Each wall is flat, endless, passes through zero and stands at right angles to its row. A trip goes straight from one point to another. Which walls does it cross, in order?

Walls:
(1): [-0.165 -0.078]
(2): [0.408 -0.056]
(3): [-0.131 0.042]
(4): [0.043 -0.375]
(5): [-0.031 0.214]
(6): [-0.082 -0.069]
Trips:
[0.321 -0.037] to [0.335 -0.126] -> none
[0.055 0.299] to [-0.058 0.095] -> 2, 1

Walls:
(1): [-0.159 -0.131 0.203 0.196 0.065 -0.275 -0.268 0.130 -0.315 0.049 0.150]
(2): [-0.077 -0.229 -0.100 0.399 0.138 -0.155 0.289 -0.093 0.231 0.108 0.066]
(3): [-0.041 -0.008 0.191 0.053 -0.186 0.047 0.129 -0.015 0.076 -0.253 -0.086]
(4): [-0.041 0.242 0.245 -0.018 -0.011 0.041 0.154 -0.073 -0.015 -0.109 0.328]
(5): [0.022 -0.266 0.023 0.257 0.115 0.143 -0.167 0.057 0.009 -0.064 0.066]
(6): [0.136 -0.121 0.050 -0.014 0.089 0.016 -0.026 -0.210 -0.102 -0.094 0.105]
(7): [0.330 -0.307 0.112 0.312 0.023 0.050 -0.004 -0.235 0.300 -0.221 0.033]
(8): [0.126 0.286 -0.209 0.321 0.042 -0.072 0.166 -0.235 -0.037 -0.087 0.004]
(9): [-0.080 -0.265 -0.120 0.402 0.137 -0.098 0.067 0.055 -0.227 -0.140 -0.012]
Trips:
[-0.080 0.171 -0.288 0.054 0.337 -0.177 -0.079 -0.068 -0.103 -0.403 0.285] to [0.030 -0.073 0.114 0.244 0.055 0.018 0.219 -0.025 -0.163 -0.113 -0.069] -> 7, 3
[-0.091 0.018 -0.083 -0.456 -0.040 0.003 -0.209 -0.040 -0.237 -0.012 0.167] to [-0.043 -0.183 0.213 -0.239 -0.014 -0.068 0.186 -0.035 -0.241 -0.137 0.017] -> 3, 9
[0.077 0.075 -0.109 0.180 -0.201 0.177 0.014 -0.024 -0.028 -0.192 -0.317] to [-0.294 -0.124 0.009 0.157 0.082 0.202 0.140 0.110 0.194 -0.028 -0.080] -> 2, 8
[-0.067 -0.201 -0.102 -0.142 -0.086 0.036 -0.015 -0.044 0.412 -0.123 -0.120] to [0.188 0.321 0.171 0.168 -0.243 -0.073 -0.094 -0.195 -0.031 0.058 -0.044] -> 5, 8, 2, 4, 6, 1
[-0.393 -0.128 -0.363 -0.362 -0.155 0.018 0.397 -0.007 -0.298 0.040 -0.384] to [0.168 0.075 0.123 -0.080 0.183 -0.039 -0.124 -0.222 -0.217 0.267 -0.112] -> 3, 9, 6, 1, 8
[0.015 0.005 0.011 -0.023 -0.148 -0.054 -0.031 -0.056 -0.158 0.187 -0.024] to [-0.169 0.411 0.091 0.024 -0.046 -0.297 0.163 -0.035 -0.405 0.114 0.187] -> 8, 4, 9
